Rows are points. Each copy is the shape, with its points in the same order, turned, moved and blurred by noise. Some copies are also mirrored. Which?
In the rows, 128 means zero.

Shape, 7 rows:
[[175 138 113]
 [157 124 124]
 [ 92 137 167]
 [ 97  94 147]
 [135 126 114]
 [ 97 109 154]
 [ 96 112  96]]
Copy 1 (7 x 3):
[[ 82 118 112]
 [102 104 122]
 [136 103 192]
 [161  85 154]
 [120 117 127]
 [151  92 166]
 [162 130 126]]
Copy 1 is: mirrored
Copy 2, 7 rows:
[[172 119 154]
 [161 124 133]
 [ 93 144 114]
 [120 131  74]
 [144 110 124]
 [110 136  89]
 [124  85  99]]
Copy 2 is: mirrored

Shape:
[[ 75 145 165 168]
 [123 107 101  99]
 [110  81 127 141]
 [146  98 121 135]
 [131 122 103 100]
 [119 127 136  95]
 [ 92 112 167 138]]
Copy 1, 7 rows:
[[137  68  89 154]
 [ 98 143 155 119]
 [ 95 102 119  98]
 [117 138 124  89]
 [115 148 147 130]
 [130 120 155 133]
 [130  72 129 122]]
Copy 1 is: only turned
Copy 2 (7 x 4):
[[200 144 109 164]
 [ 91 123 115 145]
 [130 116  73 147]
 [121 104  96 117]
 [ 96 124 128 137]
 [120 110 136 160]
 [169 113 101 170]]
Copy 2 is: only turned
Copy 3:
[[ 73 184 153 109]
 [148 106 146 119]
 [119 138 167 157]
 [123 115 129 153]
 [145 109 130 111]
 [148 145 139 110]
 [115 181 159 131]]
Copy 3 is: only turned
Copy 4, 7 rows:
[[117 120 194 172]
 [169 108 124 100]
 [156  84 129 152]
 [149 110 101 141]
 [158 121 124  97]
 [171 135 145 120]
 [157 114 169 170]]
Copy 4 is: only turned

Shape:
[[ 78 118 115 110 146 128]
 [128 141 101 121 130 152]
 [130 139 156 109 145 138]
 [126 123  96 145 115 137]
 [152  78 165 160 109 102]
 [155 106 128 179 153 154]
 [134 183 140 135 164 129]
 [158 141 124 132 186 138]
 [ 91 120 126 107  98 137]]
Copy 1:
[[129 145 113  96 164 134]
 [164 112 113 123 131 135]
 [143 140 145 106 110 126]
 [136  99 105 142 143 146]
 [ 72 105 168 160 122 141]
 [140 120 151 157 122 191]
 [158 165 113 132  90 128]
 [179 153 153 148 119 147]
 [114 100 104  87 144 118]]
Copy 1 is: only turned
Copy 2, 9 rows:
[[ 90  90 131 116 134 123]
 [118 111 119 163 154 132]
 [126 121 147 126 156 170]
 [131 102 139 169 135 112]
 [177 105 209 131 120 132]
 [146  77 184 182 162 144]
 [ 92 129 146 166 141 193]
 [ 97 119 172 168 179 164]
 [133 104 113 118 122 121]]
Copy 2 is: only turned

Shape:
[[131 115 153 102 120 127]
 [ 67 154 137 142 117 104]
 [154 125 121  92 135 147]
 [105 155 118 155 103  77]
 [152 139 143 114 162 152]
 [153 112 140 125 161 137]
 [ 69 130 105 159 108 111]
 [151 151 137  99 144 155]
 [128 139 151 150 104 141]
 [ 73 147  99 166  87 105]]
Copy 1:
[[120 157 121 111 129 133]
 [182 180  68 124 151 125]
 [113 120 132 140 132 142]
 [171 175  74 151 127  89]
 [132 100 124 110 143 130]
 [121 117 134 113 154 109]
 [186 191  92 155 168 117]
 [133 102 119 121 125 145]
 [173 154 128 115 120 116]
 [201 195  88 166 148 109]]
Copy 1 is: only turned
Copy 2 (10 x 6):
[[114 149 118 115 134 117]
 [159 137 153 168 167  90]
 [ 97 135 118 130 104 145]
 [182 160 155 161 159 131]
 [112 109 140 113  97 129]
 [132 119 119 108  91 126]
 [173 131 119 185 165 108]
 [ 95 117 144 123 109 140]
 [141 117 132 118 163 136]
 [178 137 132 190 182 128]]
Copy 2 is: mirrored
Copy 3 (10 x 6):
[[112 157 129 129 123 126]
 [107  86 162 127  88 115]
 [140 151 129 140 166 141]
 [144 102 170 107  78 131]
 [147 141 107 163 150 119]
 [149 150 114 138 148 103]
 [113  79 163  95 108 109]
 [136 137 120 161 152 149]
 [123 118 101 112 105 132]
 [121  68 169  89  93 132]]
Copy 3 is: mirrored
Copy 4 (10 x 6):
[[111 140  93 116 147 104]
 [128 112 144 135 156 167]
 [128 171  91 141 119  97]
 [115 122 140 111 112 181]
 [101 149  86 174 124 100]
 [101 139 100 150 108  81]
 [159 105 153 126 132 160]
 [114 169  79 161 134 111]
 [128 110  85 135 129 140]
 [164 107 148 117 125 183]]
Copy 4 is: mirrored

Shape:
[[ 98 101 155  86 163 163 129  99]
 [115 101 103 140  84 120 145 119]
 [129 109 119 109  86  79 111 156]
 [101  96 148  89 110 114 146 116]
 [166 108 111 138  86  85 147 102]
 [118 149 152 144 137 154 163 101]
 [136 169 100 172 151  94 129 111]
 [125 157  85  99 152 117 124 177]
 [160 128 134 129  86 122  91 152]
 [145 133 129 141  94 135 103 113]
 [ 97 125  90 125 158 107  85 121]
 [144  83 135 100 162 138 150 133]
 [126 135 150 170 142 117 113 180]]
Copy 1:
[[168 144 100  84  87  96 109 129]
 [ 91 169 137 102 131 155 145 139]
 [107 178 145 168 108 163 129 148]
 [132 174 105 111  97 135 118 166]
 [106 141 162 113 123 190 150 169]
 [146 117 114  89 157 110 142 151]
 [111  85 140 140 136 135 185 127]
 [132 126  97 178 125 155 130  86]
 [139 167 181 156 141 149 125 129]
 [141 156 172 118 139 137 152 130]
 [116 132 129 145  77 117 162  97]
 [137 118 116 103  98 143  80 131]
 [107 120 151 167 152  97 112 129]]
Copy 1 is: only turned
Copy 2 (13 x 8):
[[ 67 117 143 112 162 166 123 119]
 [135 155 169 136 129  87 133 129]
 [137 120 160 108 105  80 172 155]
 [ 99 108 171 103 142 103 129 139]
 [173 145 194 108 103 108 114 154]
 [138 118 128 143 150 142  90 112]
 [149 128 124 170  72 136 112 146]
 [101 137  74 122  86 112 141 180]
 [164 143 143 114 125 129 185 144]
 [165 139 163 135 136 131 152 142]
 [ 84 132 140 161  86 134 161 165]
 [ 89 146 144  75 127 147 116 130]
 [140 135 100 125  86 123 161  87]]
Copy 2 is: only turned
Copy 3, 13 rows:
[[203 126  94 127 111  88 127 141]
 [128 103 137 144 110 120 152  83]
 [ 79 137 122 147  92 109 137 107]
 [148 117 123 144  73  91 130 116]
 [113 146 177 118 105 121 143  78]
 [178 105 140 100 124 145 107 132]
 [130 149 141 130 164 167  87  93]
 [103 136 125 177 157 118 107 165]
 [ 84 142 117 103 118 125 160 125]
 [128 136 119 103 123 146 159 110]
 [140 157  82 167 155 122 116 102]
 [158 127 136 124 128  60 120 134]
 [ 97 101  96  97 145 127  87 129]]
Copy 3 is: mirrored

Shape, 12 rows:
[[126 142 155  99 162 123 146 137 126]
 [114 119 150  89 140 156 168  76 132]
 [147 141 124 163  99 133 100 140 173]
 [ 72 146 156 101 175 122 149  97 121]
 [116 169  90 111 100 172 158 143 102]
 [139 155  93 134  96 107  98 139 151]
 [105 175 129 150  62 123 136 175 126]
 [132 134 109 126 107  95 148 128 166]
 [132 143  96 172  86  94 100 129 118]
 [116 102 100 131  98 120 101 149 157]
 [127 102 127 129 155 133 163 116 128]
 [128 118 169  79 139 129 148 109 115]]
Copy 1 (12 x 9):
[[138  95 147 115  99 124  97 138 114]
 [104  94 138 131 141 160 107 167  79]
 [140 153  86 124 125 133 136 175 174]
 [126  49 157 103 130 107 117 151  93]
 [123 153 164  87 151 167 149 120 122]
 [114 160 106  94 105 117 159 148 152]
 [151 154 113 119 143 135 150  94 174]
 [ 87 132 108 117 117 119 128 144 145]
 [120 179 103 110 142  79 160 140 145]
 [103 143 126 129 114 116 166 169 174]
 [ 97 114 157 134 142 117  95 170 121]
 [130  92 148 152 101 131 108 148  85]]
Copy 1 is: mirrored
Copy 2:
[[137  93 105 139 139 127 121 142 184]
 [150  73  94 142 151  86  86 106 146]
 [173 145 144  85 127 154 138 106 117]
 [125  79  84 144 107  83 127 113 184]
 [128 163 131 120 157  79 111 164 117]
 [141 141 168  66 120 125 141 111 134]
 [159 198 146 110  88 122 111 143 135]
 [136 131 124  70 127 139 107 115 146]
 [113 152 162  96  96 137 144  93 111]
 [151 111 149  73  86 135 120 141 108]
 [123  92  87 130 136 121 107 120 127]
 [149  80 125 160 139 112  84 128 161]]
Copy 2 is: only turned
Copy 3, 12 rows:
[[112 167 134 119 123 124 143  93 114]
 [145 129 113 107  77 118 169  99  84]
 [141 104 125 179 144 114  86 138 124]
 [110 188  92 126 102 101 178 112  94]
 [164 122 126  71 163  80 130 132 114]
 [149 123 106 148 152 125  94 153 150]
 [152 143 126 129 145  48  71 141 148]
 [143 116 105 151 116 114 126 112 162]
 [169 137 127 166 144 106 107 182 156]
 [116  95 121 146 125 117 112 168 147]
 [127 129 146 141 115 116 179 116 120]
 [129 162 140 103  82 132 144 105 105]]
Copy 3 is: mirrored
Copy 4:
[[138 151  96 132 121 138 120 144 172]
 [116 183 136  95 118 150 113 119 152]
 [138  93  88 115 103  99 122 114  91]
 [165 177 143 130 140 141 144 139 173]
 [105  64 148 105 123 164 119 124 159]
 [132  83 114 138 108  84 133 101 124]
 [151  56 125 136  68 136 145 156 116]
 [120 122 101 115  87  94 155 120 140]
 [119  79 130 136 119  71 126 147 102]
 [117 103  98 141 121 115 158 108  79]
 [101 159 101  99 137 125 133 145 143]
 [110 187 126 138 104 143 104 129 152]]
Copy 4 is: mirrored

Shape (15 x 9):
[[163 103 150 154 135 137 154 117 130]
 [123 123 143 142 136  94 133 163 159]
 [141 129 162 138 164 109 171 103 115]
 [163 154 146 134  99  85 100 169 158]
 [136 129 103 144 119 122 133 126 150]
 [138 112 102 148 142 133 105 114 173]
 [151 139 130 152  89  80 142 157 156]
 [152 132 168  99 133 122 184 127 149]
 [112  93 125 146 139 169 149 115 108]
 [134 157 119 146 126 142 101 127 151]
 [151 124 154 151  88 106 139 192 169]
 [145  87 122 105 148 143 159 117  95]
 [173 128 154 139 125 101 149 193 143]
 [165 107 119 119 163 152 164 112 121]
 [103 124  88 179 156 160 167 130 123]]
Copy 1 (15 x 9):
[[ 85 107 103 143 126 134 160 120  86]
 [112 105 132 161 144  82 140 111 136]
 [ 78 111 125 174 113 134 139  84  78]
 [180  91 128 161 131  80 170 120 131]
 [116 122 119 142 117 135 147 135 141]
 [113 110 115 147 152 160 148 145 152]
 [134 100 132 152 100  83 176 127 134]
 [ 99 152 131 156 131 111 181  83  81]
 [ 73 131 106 112 129 140 114 131  96]
 [149 127 112 165 135 140 131 150 120]
 [135 103 114 141 137  51 178 133 128]
 [ 82 130 114 102 122 154 136  77 101]
 [126  98  95 144 134  67 171  90 116]
 [ 82 133  86 134 127 162 155  87 100]
 [ 65 141  81 144 102 131  95 140 140]]
Copy 1 is: only turned
Copy 2, 15 rows:
[[123 146 130 149 103 125 132 122  76]
 [110 154 160 128 107 136 106 157 132]
 [116 139 153 114  97  86 116 109  80]
 [149 160 124 110  98 170  82 151 151]
 [103 147 118 113 136 148 122 154  98]
 [ 85 140 123 130 148 168 120 127 106]
 [125 171 118 107  85 150  98 176 120]
 [143 189 141 133 119  88 102 123  96]
 [117 117 134 146 149 104 169 140  82]
 [121 117 116 120 153 151  96 140 114]
 [142 173 137 151  91 158 100 186 130]
 [137 157 140 123 136 102 181 113  84]
 [164 175 166 131  88 153 104 158 114]
 [131 158 148 126 144 119 151 106  55]
 [ 96 107 154 120 151 125 146 178  53]]
Copy 2 is: mirrored
Copy 3 (15 x 9):
[[143 114 138 117 164 166 102 129 125]
 [115 136 136  77 124 149 142 105 130]
 [157 134 103 101 183 132 110 100 132]
 [135  97 139  88 103 151 185 113  91]
 [112 110 131 141 119 137 122 100 121]
 [112 125 170 152 139 136 140  94 128]
 [121  92 124  87 107 150 137 102  98]
 [172 157  99  99 145 165 118 106  98]
 [124 140 123 149 152 123  86 150 165]
 [142 111 144 151 119 129 161 108 138]
 [123 105 132  72  89 185 144 130 117]
 [111 148  92 138 181 137  99 149 119]
 [117 112 113  71 129 189 150 131 118]
 [123 144 114 149 177 155 111 117 119]
 [108 113 111 153 143 140  91  94 188]]
Copy 3 is: mirrored
Copy 4, 15 rows:
[[141  94 103 158  98 127 145 140 140]
 [153 109 146  99 111  90 126 158 142]
 [129  85 115 141 144 153 146 151 157]
 [139 128 191 133  99  71 138 134 143]
 [132 123 121 131 105 108  90 132 134]
 [163 117 107 150 117  91  86 116 127]
 [106 115 157 124  86  76 134 146 159]
 [131  73 150 145 104 152 133 178 126]
 [147 120  62 126 101 153 131 133 112]
 [143 126 142 138 106 107 107  91 126]
 [140 104 163 105  56  76 148 154 144]
 [140 137  91 150 114 163 127 176 127]
 [160 118 164 119  76 105 152 171 169]
 [149 117  99 163 103 164 104 161 140]
 [146 111  77  99 100 153  87 112 158]]
Copy 4 is: mirrored
